Each point is reached from the start by the listed moves, each made once or not at all, plus a little noise. Say if it took an odd or an even number of moves. Then give how often each move was made.

Moves:
(1): [ 0.38 -0.04  0.38  0.51 -0.19 -0.49]
(2): [0.65 0.19 0.59 0.50 0.28 0.01]
(3): [-0.14 -0.27 -0.15 -0.08  0.06  0.27]
Start: [ 0.01  0.04  0.40  0.07 -0.43 -0.62]
Points:
[ 0.01  0.03  0.41  0.08 -0.43 -0.63] -> even (0, 0, 0)
[-0.13 -0.25  0.24 -0.02 -0.37 -0.34] -> odd (0, 0, 1)
[ 0.39  0.00  0.76  0.58 -0.60 -1.12] -> odd (1, 0, 0)

Moves:
(1): [ 0.28  0.05  0.21 -0.06  0.18 -0.22  0.08  0.02 -0.02  0.04 -0.37 -0.35
  0.02 -0.22]
(2): [ 0.36 -0.03  0.47 -0.05  0.53 -0.46 -0.44 -0.16  0.60 -0.12 -0.44  0.19
  0.07  0.37]
(3): [ 0.06  0.31  0.19 -0.22  0.15 -0.31 -0.13  0.03 -0.10  0.27 -0.09 -0.15
 -0.35  0.18]
(4): [-0.10 -0.44  0.25 -0.31  0.38  0.15 -0.23 -0.24  0.46  0.14 -0.36  0.24
  0.11  0.20]
(5): [ 0.26  0.16 -0.11 -0.04  0.07  0.43 -0.19 -0.73  0.12 -0.54  0.03 -0.39
  0.15  0.34]
(6): [ 0.31  0.27  0.37 -0.42 -0.10  0.15  0.20  0.43  0.04  0.04  0.26  0.16
 -0.07 -0.06]
(7): [ 0.18 -0.20 -0.18 -0.14 -0.01  0.13  0.26 -0.38  0.22 -0.13 -0.15 -0.21
 -0.29  0.27]
(8): [ 0.11  0.08 -0.35 -0.32  0.23 -0.58  0.06 -0.21 -0.06 -0.03 -0.13  0.07
  0.10  0.36]
(9): [-0.18 -0.23 -0.30  0.14  0.24 -0.04  0.08 -0.18  0.02  0.36  0.12 -0.33
 -0.03 -0.03]
(10): [-0.21 -0.49  0.05  0.19 -0.27 -0.08  0.00 -0.03 -0.37  0.04  0.29  0.13
  0.15  0.32]
(11): [-0.16  0.21 -0.07 -0.09  0.24  0.02  0.02 -0.13  0.14 -0.30  0.48 -0.33
 -0.20 -0.15]
Start: [ 0.32  0.09  0.23 -0.26 -0.14 -0.05 -0.12  0.03 -0.13 -0.31  0.08  0.17
  0.11  0.00]
Points:
[ 1.43  0.16  0.60 -1.13  0.78 -0.66 -0.16 -1.10  0.48 -1.33  0.03 -0.56
  0.03  1.22] -> even (1, 1, 0, 0, 1, 1, 1, 1, 0, 1, 1)
[ 1.46  0.15  0.31 -0.91  0.86 -0.71 -0.41 -1.44  0.71 -1.09 -0.99 -0.50
  0.19  1.06] -> odd (1, 1, 0, 0, 1, 0, 1, 1, 0, 0, 0)
[ 0.20 -0.69  0.53 -0.71  0.12 -0.24 -0.23 -0.61  0.05  0.12 -0.30  0.23
 -0.27  1.01] -> even (0, 0, 1, 1, 0, 0, 1, 0, 0, 1, 0)
